Every row gives one point. Each copy is the shape, with its points in the same order, turned, moved and blurred by noise. Say if it was mirrored as well.
In the rows, 128 means zero.

Shape (6 x 2):
178, 147
101, 174
125, 146
132, 99
86, 182
112, 89
Copy 1:
75, 129
140, 182
128, 145
139, 103
149, 193
162, 96
Copy 1 is: mirrored
Copy 2:
171, 154
90, 164
117, 138
134, 99
73, 164
126, 86
Copy 2 is: only turned
Copy 3 (6 x 2):
172, 161
138, 87
135, 124
106, 163
133, 72
83, 153
Copy 3 is: mirrored
Copy 4, 6 rows:
71, 103
117, 174
116, 139
140, 95
123, 192
160, 103
Copy 4 is: mirrored

Shape:
98, 178, 131
142, 119, 99
168, 175, 85
96, 108, 131
179, 166, 144
85, 155, 170
185, 160, 139
127, 97, 166
173, 163, 129
Copy 1 (9 x 3):
72, 147, 145
134, 151, 101
143, 191, 151
96, 110, 89
149, 136, 172
65, 99, 144
158, 138, 169
124, 78, 112
148, 146, 163
Copy 1 is: only turned
Copy 2:
93, 148, 170
165, 120, 139
173, 181, 157
117, 85, 136
132, 182, 112
66, 122, 140
146, 179, 107
115, 96, 92
147, 173, 123
Copy 2 is: mirrored
Copy 3, 9 rows:
65, 143, 132
132, 148, 75
111, 205, 111
103, 85, 94
145, 170, 157
80, 88, 147
141, 170, 145
148, 85, 123
137, 176, 136
Copy 3 is: only turned

Shape (12 x 6):
114, 133, 204, 145, 177, 175
111, 169, 115, 129, 105, 134
91, 78, 154, 76, 183, 163
117, 136, 98, 139, 132, 143
166, 116, 150, 154, 117, 123
105, 107, 114, 120, 141, 109
103, 124, 73, 126, 91, 118
95, 103, 121, 78, 89, 113
134, 154, 101, 197, 165, 98
184, 135, 84, 92, 221, 115
143, 109, 145, 69, 93, 129
148, 121, 150, 158, 133, 149
Copy 1 (12 x 6):
104, 133, 148, 207, 123, 112
164, 166, 108, 127, 139, 146
110, 73, 72, 199, 114, 132
143, 141, 103, 124, 165, 142
128, 115, 159, 103, 134, 114
121, 123, 78, 119, 135, 132
155, 136, 82, 86, 153, 171
160, 109, 68, 105, 94, 163
103, 173, 115, 100, 197, 96
156, 93, 75, 138, 181, 27
172, 96, 106, 117, 87, 133
128, 121, 156, 135, 147, 124
Copy 1 is: mirrored
Copy 2, 12 rows:
188, 180, 169, 150, 180, 133
131, 93, 109, 138, 146, 146
97, 199, 187, 182, 147, 152
134, 116, 116, 162, 120, 161
167, 128, 140, 116, 96, 116
109, 142, 121, 166, 109, 129
102, 81, 109, 165, 101, 144
67, 107, 152, 151, 123, 114
187, 139, 60, 158, 97, 139
115, 215, 88, 112, 89, 204
91, 122, 172, 103, 121, 124
178, 134, 147, 135, 118, 136
Copy 2 is: mirrored
Copy 3 (12 x 6):
94, 98, 200, 160, 117, 144
115, 180, 116, 113, 112, 133
71, 53, 148, 88, 100, 146
105, 145, 86, 130, 114, 141
164, 118, 118, 155, 146, 119
105, 114, 93, 116, 113, 106
123, 161, 60, 112, 90, 124
136, 120, 105, 49, 93, 120
81, 158, 89, 196, 147, 95
57, 87, 68, 125, 209, 149
151, 118, 121, 73, 131, 137
142, 124, 131, 164, 129, 133
Copy 3 is: only turned
Copy 4 (12 x 6):
179, 112, 109, 169, 197, 158
65, 131, 103, 124, 156, 141
183, 119, 172, 137, 112, 184
96, 96, 110, 142, 121, 141
125, 156, 77, 147, 132, 100
111, 121, 140, 150, 105, 135
65, 119, 111, 123, 82, 149
99, 163, 136, 123, 87, 180
80, 87, 115, 190, 144, 71
148, 77, 178, 96, 119, 58
126, 182, 111, 93, 111, 150
131, 124, 85, 149, 145, 116
Copy 4 is: only turned
